Each row of a before or after table is a point. The points were changed in one or more steps. Then noise was added and the rows were shuffled. The steps act on columns, c1 being the first. What was done? A step turns or swaps two columns, mirrors them in a line or flattens them onto one, adds a multiple of one to another, or multiplies or shifts one. Angles are multiples of 10 degrees, from the lower column toward the higher: turns from -170 to 170, lines from 10 to 170 but not 90. Use the fewest steps. Two steps may share a column if one is a turn and the other turns, adds or multiplies; they go together, in the order done. Otherwise the lowest column goes first.

Before (14 x 2):
[[ 26  54]
 [-28   7]
 [  2   0]
 [-14   1]
 [ 37  23]
 [ 19  58]
 [ 22   3]
 [ 28 -18]
 [-55 -17]
 [ 36  27]
 [ 19  -4]
 [-16  23]
 [ 28   9]
 [-15  46]]
After (14 x 2):
[[-30   5]
 [ 21  25]
 [-47  46]
 [  0  -2]
 [ 23  -3]
 [-23  57]
 [-12   2]
 [-11  49]
 [ 22   4]
 [ 21  10]
 [ 19  29]
 [-46 -13]
 [ 37 -13]
 [-34  24]]
Steps: add -0.7 times c2 to c1

Before (12 x 8):
[[ 29  31  60 -30  35  32  24  31]
 [-32  40  26  24  10 -34   8 -21]
 [ 15   3  -9 -15  -2  24  27  20]
 [-23  -2   4  -6  24 -19  13  14]
 [  3  23  -2  15 -17  29   5   0]
 [-34 -11  34  18 -17 -20 -34  33]
 [ 13 -28  16   5  51   1   9  50]
 [-29 -20   0   3 -10  20  40   5]
 [ 21   9  -4  18  -8  -8  41 -23]
 [-18 -19  34 -29  25 -29 -16  18]
 [ 16   3 -12 -12 -16  31  33  40]
 [ -9 -13 -11 -11  -6  -5 -32 -25]]
After (12 x 8):
[[-28 -20  -2   4   1  21  38   5]
 [ 28  30  59 -32   0  31  25  31]
 [ 23  10  -4  17  -1 -10  41 -22]
 [-34 -10  34  18   0 -21 -35  34]
 [  3  23  -2  15   1  29   4  -1]
 [-23  -2   6  -7   0 -18  13  15]
 [ 14 -27  16   7   1  -1  10  49]
 [-10 -15 -11 -10  -1  -6 -30 -26]
 [-18 -20  34 -31  -1 -32 -17  19]
 [ 16   4 -13 -13   1  32  33  40]
 [ 15   2  -9 -16   0  25  27  19]
 [-31  38  27  22   1 -34   8 -21]]
Steps: multiply c5 by 0

Before (11 x 14):
[[-22   0 -19 -13  14 -14 -18  -2  43 -24  29  -5  20 -13]
 [-31  -5  37 -13 -32  12   2 -22  -3  -5  30  -8 -18  13]
 [ -4  10  -6  21 -22  -2 -23 -25 -22 -16 -27  28 -26  14]
 [  8  35 -10  -1   1   4   8 -16 -25   1  15  25 -26  24]
 [ 17   5  -9  -2  25  16 -17  -1 -23 -31  30  32  -2  60]
 [  8  36  -7  34  20 -20  -9  14  32 -15 -30 -13 -34  35]
 [-35  20 -11  22  -1 -14  12 -11  -5 -36   3 -16  25   8]
 [-25 -32  20  29 -10   2 -19 -12   0   1   0 -19  34  -9]
 [  6  15  31  20 -13 -28  12  -1  19 -18 -29   3  38  10]
 [ 11 -22 -24  18 -28 -15  47  19  16  10 -21  -8 -12  32]
 [-21  22  25   3  -3  -3  25  -9  12 -16 -37   8  -7  -8]]
After (11 x 14):
[[-24   3  16  27 -33  -9 -25  18 -23   2  -1   8 -10  33]
 [ 10  37 -26  18  12   0  19 -17  -6   8 -23  23 -30   6]
 [-31  16  40 -12  16  -3  -6  25 -22  -6  31 -11 -33   1]
 [-24 -15  24   5   7 -11  34  -3  -5 -20 -38  -8  -3 -19]
 [  4   4  30  17 -34 -22   9 -19  -1 -16 -27   9 -16 -18]
 [ 18  52  -9  -1   3  12 -55 -11 -43 -32  29 -34  26 -27]
 [  9  11 -10  -3  22  -8   3  -5 -43   1  16 -28   2 -41]
 [-34  -4  -9  23 -28 -21  11   7 -26 -33   5  14   2 -21]
 [ -2  12  -5  20  27 -18 -31  -7 -44 -17 -30 -33 -23 -14]
 [-25 -13 -19 -18 -22 -14 -10  -7  23 -24  30  13  13   3]
 [  7  17  -7  38  36  -8 -22  -7  12 -14 -28  23  20 -49]]
Steps: turn c2 and c14 by -110 degrees; add -0.7 times c2 to c7; turn c5 and c13 by 90 degrees; turn c6 and c8 by -40 degrees; turn c8 and c12 by 140 degrees; shift c9 by -20

Before (14 x 24):
[[ -2  21  10 -31 -14  34 -19  58 -19  -6  12 -22  18 -33 -27   7 -20   1
  -37  13  -4  27  35 -22]
 [-13  26  55   8   3  22 -16   3 -13  19 -22 -55  11 -11   7 -26 -25 -13
   33 -10 -20 -16  -2  21]
 [ 27  42  39 -40  -2  15 -54  22 -42 -23   0  -8  45 -33   2 -22 -22  -1
   12  -5  -5   5  20 -12]
 [-20  13  -9  -2 -12  -7   8 -12  35  18  18  -1  -7  28 -27  -6   0 -54
  -34 -14  13 -11 -36  -1]
 [-32  -9  -2  42 -17 -10 -16  22 -11 -11  24  14  -1   3 -15  17  -6 -19
  -35 -35  22  -2   0  -8]
 [  0 -13  -5  -4 -24 -16 -32  33   2 -12 -16  -9 -10   1  32  26 -24  17
    9 -25  45  44  35 -34]
 [-29   4  56   5 -38  13  13 -45   5  37   1  11 -23   7 -21 -20  18 -29
   -8  -2  -6 -14 -27  39]
 [ 11 -17 -43  15 -17   1 -25   8 -16 -26  -7 -13   0 -19 -16  20 -23 -17
  -16 -10  58  17  42 -10]
 [ 11 -20 -11 -30  -1 -19 -15  32 -29  26  12 -24  29 -30  13  27 -13   4
   29 -35  13  34  24   0]
 [-21  -5  -8  10 -26 -33 -10  15   2 -17  50  -4 -25  42 -35  16 -25   7
  -29  15  39   0  32   6]
 [-15  30  27  40  -6   0  28 -14  22  44  18  17  -5   1   1 -33   3 -44
    5 -15  22   6  -4  25]
 [  3  44  17   4  -7  19 -11  13 -50  16 -34 -20  27   1  13  -1  19  -1
   45  10  -3   7 -14   2]
 [ 21   5  21 -26  -9  38 -34  22 -40 -41  26 -52  58 -14   9 -10   1   9
  -10   9 -14  36  35 -32]
 [-18  10   4  35 -21   1   2 -23  39  -5  32  22 -27  34 -60  31  -4 -31
  -11 -12  -5  -2  15  -2]]
After (14 x 24):
[[-13  26  57   3   2  22 -15   3 -13  17  15 -12   4 -11   6 -33 -15 -14
   32 -10 -24 -16  -2  -1]
 [-21  13  -9  -1 -12  -6   7 -11  35  37  10 -10  -1  30 -27  -4   2 -30
  -34 -13  15 -10 -38   0]
 [ 26  42  39 -36  -1  13 -54  22 -41 -13   2  -1  42 -35   0 -30 -13  11
   12  -6 -20   5  21   7]
 [ -1  23  10 -25 -15  34 -19  57 -20  -4  18 -15  14 -33 -27   0 -20   5
  -37  15 -10  26  36   5]
 [-34  -9  -3  42 -16  -9 -16  22 -11   3   7  -6   7   5 -16  14 -11  -2
  -35 -36  20  -2   1  -7]
 [  2  44  16   4  -7  19 -12  14 -51  10 -11   8  24   1  14   6  17 -10
   46  10 -13   9 -15   0]
 [-16  30  27  35  -5   0  28 -14  22  48   3  -1   2   0   0 -28  14 -41
    6 -13  22   5  -6  -6]
 [  9 -20 -11 -29  -2 -20 -13  32 -29  12  18 -16  30 -28  13  21 -22 -13
   28 -36   4  33  26   4]
 [-17  10   5  34 -21   0   3 -24  38  13   7  -6 -27  34 -59  29 -16 -11
  -11 -12   5  -2  14  -7]
 [-27   5  56  -3 -37  13  13 -45   4  35  -4   3 -24   8 -19 -13  25 -32
   -8  -1   1 -13 -26   2]
 [-21  -4  -8   8 -27 -33 -11  15   3 -13  32 -26 -11  43 -35   7 -28  11
  -29  15  47   0  32  -1]
 [ 21   7  21 -19  -8  38 -34  22 -40 -27  42 -35  49 -14   9 -10   4  24
  -12  10 -34  36  34   4]
 [  2 -13  -8   2 -24 -16 -33  33   3 -14  -3   4   7   2  32  16 -32  14
   10 -26  47  45  36   0]
 [ 11 -16 -42  17 -18  -2 -22   8 -15  -7   3  -2  20 -18 -17  11 -30   6
  -15  -9  53  17  43  -3]]
Steps: flatten c4 and c24 onto the line at 170 degrees; flatten c10 and c18 onto the line at 140 degrees; flatten c11 and c12 onto the line at 140 degrees; turn c13 and c21 by -20 degrees; turn c16 and c17 by -20 degrees

Before (11 x 64):
[[ 21 -28  -4  -3  37 -23 -27 -33 -33  27  30   9   4 -17   1  14   8   8
    6 -14  -5  16   9   1  18   1  15 -48 -16  12 -37  -1  -3  -4  19 -16
   11 -24  32  -8  -9 -12 -17 -24 -20 -26   9  19   4  23 -20  -3  14  -9
  -19 -34  17   0 -24 -19  26 -27  -7 -16]
 [-13  -9 -25 -16  15  25 -22 -10 -22  22   9 -25  22  14  27 -12 -18  10
   35 -22  36 -26   5  22 -21   4   7  14  11  22  -3  -5 -41  -8 -29 -12
   20 -12  -9  -9  16 -25  12   8  -5  26   5 -25  -1  43  19 -14 -19  31
    2   3  23 -17 -31   7 -37  32 -29   3]
 [  2  28 -23 -25  -8 -13 -28 -18 -53  24  15 -19 -19  -9  11 -33   3  12
  -10 -16   0  14  20 -25 -25  18  12  -1  -5  23 -24   7 -12  27   2 -36
   -2 -16 -20  20  30 -16 -13 -19  13  13 -20 -14   1  33 -16   7  16 -26
   -4  19 -17 -11   6  -4  24  32  15  -5]
 [ 21 -24  13   5  33  18  24  20 -12   4  31 -26  -8  -2  30  20 -16  20
    2  13  12   3 -29  29  11  25 -41  14 -34 -30 -15 -18   1  14  22 -23
   48  -1  10  17 -26  17 -21  19  30  -4   6  28 -39 -15 -32  22  10  14
  -15 -18  -7  31  32   7 -35   2  14  22]
 [ 22 -20 -10  13 -10 -36 -19  -8 -33 -21  31 -26 -25  -9 -15 -21   2   3
   12  -9  11  -2  24 -25  38   5  -2  -1  -5 -19  15  40 -30  30 -18   9
   -7  21 -14   1 -13  15 -23   2  -4 -16 -27 -24 -25   2   7 -17   3   0
  -10   3 -28  14  30  -8  10 -17 -21  22]
 [-26   1 -30   3   9 -33  24  -9  -8 -19 -16   9 -18  16  20   8 -16  30
  -20  35   7 -10   1  19 -25 -18   5 -23  18   9  21  11   9 -24  10 -13
   15 -10   0  16  23  14   1  20   5 -23  14  29 -20  -4   2  26  20 -23
   23  23  10  -2  -2 -28 -13  25 -25  28]
 [-10 -12 -12  16  24 -16   8 -29 -12  -4 -14   2   1  13  -4  28  32 -11
   -3   6  12   6  19 -14  11   2 -18 -15 -28   0   3 -15  -4 -25  20 -19
    5  14  17   5  -9 -20  11 -20   8 -11 -18  27 -25  -5   0  27   2   9
   -1 -19  -9  18  29  -6   1  21  14 -17]
 [-27  -7   7   3  46   6  15   8 -10 -20 -24 -14  14 -13 -15 -26  32  -7
  -10   2  16  -4  -9  26  31  -3  19 -11 -16  -9   9  -7 -33  -4  30 -29
   -3 -16 -21  12 -20   2 -19  -1 -17   4  -1  -6  -5  -2 -26 -22 -15  23
   -8  -5 -10  -9   4  30  -2  26   6  23]
 [-30  16  15  11  47   6  16   6 -10 -34  13  10  14  -6  14   5 -20   4
   23  32   2 -25  17 -25 -10 -10  13   5   3  17 -16  22 -34  37  24 -28
    4  25 -19 -18  -8  -3 -10   8 -11  -8 -20  24   6  34 -13  -4  -4  21
   31  -9 -29   1   1 -12 -17 -29  16   2]
 [ -3 -17   7  -1  26   7 -38 -25 -60 -24 -14 -14   7  -7 -14 -24  20  -7
   -7  -7  22   3 -24  -9  33 -21  13 -30  18 -29  -8  23 -19   2 -13  18
    8  17   8 -29 -17 -30 -13 -15  28  28  30  10   5  40  29   7  14   4
   14  20  21   1  -8   6   6  29   1  19]
 [ 18   7 -40  22  16  -2   4   9 -17  24 -11  -7 -21   0  19  15  17  13
  -13  13 -23   7  26 -20 -15  -8   6  13 -19 -29 -26  -2 -18  12 -31  -8
   -3   2 -17   1  14   6  18  -7  11 -23 -13 -17 -25 -18  20 -28  -7  16
  -11   4 -11 -17  15  17  14 -28 -31  -4]]
After (11 x 64):
[[-25   1 -30  -2   9 -33  23  -9  -8 -19 -16   8 -18  17  20  10 -15  30
  -14  35   7 -10   1  20 -25 -17  -2 -22  18   9  21  11   9 -24  10 -13
   14  -9   0  16  23  14   1  20   4 -23  14  29 -20  -4   2  26  20 -23
   23  23  10  -3  -1 -28 -13  25 -25  28]
 [ 18   8 -40 -21  16  -1   3   9 -17  24 -11  -7 -21   1  19  16  17  12
   -9  13 -22   7  27 -20 -15  -8  -9  12 -20 -29 -27  -3 -18  12 -31  -8
   -3   2 -18   1  13   7  18  -7  11 -23 -13 -17 -25 -18  20 -28  -8  16
  -11   4 -13 -17  14  17  14 -28 -32  -4]
 [-10 -12 -12 -29  25 -16   9 -29 -13  -4 -13   2   1  13  -4  15  32 -11
   -3   5  12   6  19 -14  11   2  19 -16 -28   0   4 -14  -4 -25  20 -19
    5  15  17   5 -11 -20  11 -19   7 -10 -18  26 -25  -5   0  27   2   9
   -1 -20  -9  18  29  -6   2  20  15 -16]
 [-31  16  15  -6  47   5  17   6 -10 -34  13  11  14  -7  14  11 -20   4
   16  32   2 -25  17 -25 -10 -11 -14   5   3  17 -16  22 -34  37  23 -28
    4  25 -19 -18  -8  -4 -10   8 -11  -9 -20  24   6  34 -13  -5  -3  20
   32  -8 -29   1   0 -12 -17 -30  15   2]
 [ -3 -18   7  12  26   7 -38 -26 -59 -24 -13 -14   7  -7 -15 -14  19  -8
   -5  -7  23   3 -25  -9  33 -20 -20 -29  18 -29  -8  24 -20   1 -13  17
    7  17   8 -29 -17 -30 -13 -15  28  27  30   9   5  40  29   7  14   3
   14  19  21   1  -8   7   6  30   2  19]
 [ 21 -29  -4   5  36 -23 -26 -33 -34  26  30   9   3 -17   1  20   9   8
    3 -14  -5  16   9   1  18   2  -4 -48 -17  11 -38  -1  -3  -5  18 -17
   11 -24  31  -8 -10 -12 -17 -23 -20 -26   9  19   4  23 -21  -2  14 -10
  -19 -34  16   0 -24 -19  26 -27  -7 -16]
 [-13  -9 -25  20  15  25 -21 -10 -22  22   9 -25  22  13  27  -7 -18  10
   25 -23  36 -26   5  22 -21   4  -2  14  11  23  -2  -5 -41  -7 -29 -11
   20 -12  -9  -9  16 -26  13   7  -4  26   6 -25  -1  43  19 -14 -19  32
    2   3  23 -17 -31   7 -37  32 -30   3]
 [ 21 -20 -10  -6 -10 -36 -20  -8 -33 -20  31 -25 -25  -9 -15 -18   2   2
    9  -9  11  -3  24 -25  38   5 -14  -1  -5 -19  15  40 -30  29 -18   8
   -7  21 -14   2 -13  14 -23   2  -4 -16 -27 -23 -25   3   6 -17   2  -1
  -12   3 -28  14  31  -8  11 -16 -21  22]
 [ 21 -24  13 -26  34  18  24  20 -12   4  31 -27  -8  -2  30  -3 -15  19
    1  13  12   3 -29  30  11  25  36  14 -33 -30 -15 -18   1  14  22 -24
   48   0   9  16 -25  17 -21  19  30  -4   6  28 -39 -15 -32  23  11  14
  -15 -18  -7  31  32   7 -36   3  14  23]
 [  2  28 -24  35  -8 -13 -27 -19 -53  24  15 -20 -19  -8  12 -22   3  13
   -8 -16   0  14  20 -25 -26  18 -10  -1  -5  24 -24   7 -12  27   2 -36
   -2 -17 -20  20  30 -16 -13 -19  12  13 -20 -14   0  33 -16   8  16 -26
   -3  19 -16 -12   6  -4  24  32  15  -5]
 [-27  -7   7  12  46   6  16   8 -10 -20 -23 -15  14 -13 -15 -13  32  -6
   -7   2  16  -5  -9  26  30  -2 -28 -12 -16  -8   9  -8 -33  -4  30 -28
   -4 -15 -21  11 -20   2 -20   0 -18   3  -1  -7  -6  -3 -26 -21 -16  22
   -8  -6 -10  -9   4  30  -2  26   6  24]]
Steps: turn c16 and c27 by -30 degrees; turn c4 and c27 by -150 degrees; multiply c19 by 0.7

Before (10 x 64):
[[ -4 -12  26 -16   6  -2  15  23   0 -28   3  31  18  14  -2   8  -7  43
   16  -2  24  -2   4   3   7  10 -30  30  28   2  22   2  33  19  -6 -17
  -49  13  11 -12  28  11 -19  -1 -10  -2 -18  27 -39  19  11 -26  -3  30
   -8   9 -12  15  -6   9 -15 -12  25   1]
 [-13  -5 -14  12 -38  54  12  -2  18   1 -34 -21 -33 -31  22 -32  18  -9
   33  29 -19 -28  19 -58  35 -50  -6   3 -24 -41  39  18   5 -32  31  -1
    0  10   1   1  -7 -21  39  -1 -49 -13  48 -12   6 -60 -11  -6 -12   6
   -2  19  46  -2  -7 -22 -22 -37 -34  30]
 [ -3  -5 -19   7  15  10 -16 -16  13  34   6   0 -28 -33  -4   7  -9 -30
   -5  14  33   2   0   8   2 -29  13   5  15  -8   9 -15  -6  34  -4  14
    5  20   6 -28 -16 -27   7   7 -14  24   5 -26   4  29  39  15  37 -23
   25   4 -27 -51 -23   2   7  23  13 -12]
 [-22  38   9 -23  12  11  33  20   8 -39  10 -21 -13  -2  24  28   8   2
   24  22  -7 -20  22 -16   7 -13 -59  15 -18 -22 -20  26  37 -30   8 -16
  -20 -26 -12  14  23  -1   0  43   2 -25  10  -1   0 -27  -7   6 -26  23
  -17  21  -7  -5  31  -9 -26   6  -5   0]
 [  9  20 -21  44 -11 -11 -10 -14  30   9  -3 -53 -11 -11   7  31 -19 -37
  -22  -1  17  -2  -5  14  16   5   4 -24  14 -16  -1   2  14  12  27   9
   20 -25   9  -3 -23   0  30  -1  26  28 -24 -15  33  17  34  43  28 -14
   14   4  26 -33   9  13  13  34 -10  -2]
 [ 34  15 -29  10   1  23   1 -30  42   8   3 -28 -10 -10  -9  23  -5 -33
   -5 -23  13  20  17  22  11   4  13 -11  16   3 -17   3   8   7   5  -4
   23   1  30  11 -33  16  -4  19  -3  35   1 -10  13  21  46  36  22 -23
   23  -4  -3 -40  41  15  31  30   2   4]
 [ 10 -10  20 -15 -26  19  56  14  -2 -17   6   1  -3  16 -35  -6 -14  10
    9 -10  33 -18  -4 -10 -14 -13 -34  26   9   2  14   9  26   2 -16 -21
  -24   5  -9  -9  18  11  -8  39  -4  -8  -6  27 -22  14  -5 -21 -40  32
  -28   8 -16  14 -17 -10 -17  -9  40 -11]
 [ 11 -10  12 -53 -18   5  44  25  -1 -33   4  27  16  13  -9 -24  23  23
    9   7  39  28  -7  11   7 -15 -32  25  11  13  15  19  34   2 -16  -4
  -15  15  -7 -11  25  -7 -18  30   1  -3   2  35 -33  27  -8 -25   2  30
  -36  29  -1  13 -27   8 -29 -14  10 -22]
 [ -4 -17 -48  10   4  14 -15  -9  41  27  -9   9 -29 -20  16  15   7 -29
  -17   1  19   0   3   9  -6   1  43 -13   4   9 -21 -20 -13  22  35   4
    5   0  34 -10 -25 -27 -11   4  -7  12 -22 -18  28  32  19   4  16 -26
   19   3  -2 -53   0  -7   8  19  21 -36]
 [-21  32   2  -3 -30  46  28  35 -12 -14 -20 -36  -8  -3  24  37  26  21
   31  34  -3 -14  30  -9  -4 -25 -24  33 -34 -28   2  39  32 -23  25 -27
  -22 -14  -9  18  38 -16  44  29  -8 -13  24  10 -23  -7   4  12 -37   5
  -20  38   8   1  31 -14 -31  -5   5   6]]
After (10 x 64):
[[  9  19 -19  43 -10  18 -12 -15 -29  12  -2 -55 -13 -13   9  32 -20 -36
  -23  -7  16   2  -4  14  18   3   2 -22  19 -15  -3   2  13  13  29   7
   19 -28  12  -2 -22  -3  27  -2  22  24 -23 -16  32  15  35  44  31 -17
   13   2  23 -35   7  11  -2  33  -8   0]
 [ 36  16 -29   9   1  -5   1 -30 -39  10  -1 -24 -12 -14  -8  21  -8 -33
   -8   9  12  20  17  20   6   8  11 -10  17   3 -20   3  14 -28   6  -4
   23   1  39   9 -31  14  -8  22  -2  39   2  -6  12  24  46  33  23 -27
   23  -1  -2 -39  43  12   1  32   1   6]
 [ 13 -11  21 -16 -25  -6  54  15   3 -18   4   5  -5  17 -36  -7 -14  14
   10  14  34 -19  -1 -12 -17 -12 -33  27  11   2  13  12  24 -24 -16 -20
  -25   5 -14  -6  19  11  -7  44  -2  -5  -8  31 -20  15  -4 -22 -44  33
  -31   2 -14  14 -19 -11  -1  -9  43 -11]
 [ 17 -10  14 -52 -13   1  47  23  -3 -33   7  25  13  10 -10 -27  23  27
    7  -3  40  26  -7  11  10 -13 -31  29  11  16  13  18  37  -8 -13  -4
  -17  12  -9 -13  22  -5 -22  29   1  -8 -10  31 -39  31  -8 -27   6  32
  -39  22  -2  14 -28   4   0 -16  12 -18]
 [-15  -6 -15  13 -31 -55  11  -1 -20  -8 -36 -20 -32 -30  20 -30  18 -12
   33 -21 -19 -30  19 -61  37 -53  -5   1 -25 -42  36  20   1 -54  31   1
   -1   7  -2  -4  -5 -23  39  -4 -46 -26  49 -14   7 -58 -10  -6 -11   5
   -4  16  47  -4  -7 -24  -3 -37 -32  33]
 [-22  34   7 -25  12 -33  32  21 -14 -43  12 -22 -14   0  27  24   7  -1
   26 -14  -6 -18  24 -19   8 -14 -60  16 -18 -24 -17  25  37  -5   9 -17
  -19 -30 -16  12  26  -5   2  45  -2 -33   4  -6   1 -29  -8   5 -26  24
  -18  18 -10  -3  30 -12   2   4  -5  -4]
 [-25  32  -1  -2 -31 -41  26  33  14 -18 -17 -38  -8  -2  19  37  29  25
   29 -28  -4 -13  28 -10  -2 -26 -26  34 -35 -33   0  39  31 -50  24 -30
  -24 -10 -10  20  37 -17  44  25  -9 -26  22   7 -28  -4   2  10 -38   8
  -18  38  10   1  32  -8   4  -3   6   9]
 [-13 -11  28 -20   5  16  18  22   1 -24  -1  29  25  12   0   6  -4  42
   18   5  28   0   5   5   3  12 -30  28  29   1  24   4  39  -5  -5 -18
  -48  11  18 -11  23  17 -22  -4 -13  -4 -23  26 -39  18  12 -30  -4  27
   -7   6 -12  19  -5  10  -2 -11  28   1]
 [  0   0 -22   5  12  26 -15 -12 -13  34   8   2 -28 -32  -4   9 -10 -34
  -12 -21  33   1  -3   5   1 -27  13   6  17 -11   7 -14  -6 -22   0  11
    3  20   7 -27 -17 -23   3  11 -17  17  10 -23   5  27  36  13  42 -23
   26   6 -29 -51 -25   0   3  24  16 -13]
 [ -3 -20 -46   9   4  11 -12 -14 -43  32 -11  10 -29 -18  19  16   2 -30
  -22  -5  18  -1   5   6  -6  -1  46 -15   2  11 -16 -21 -13 -25  40   6
    5  -1  42  -8 -27 -27 -13   2  -6  11 -16 -19  31  31  21   0  19 -24
   21   1   0 -56   2  -8   1  20  20 -37]]
Steps: multiply c6 by 1.3; turn c6 and c34 by -110 degrees; multiply c9 by -1; turn c10 and c47 by 10 degrees; mirror c20 and c46 in the line at 100 degrees; multiply c39 by 1.3; multiply c61 by 0
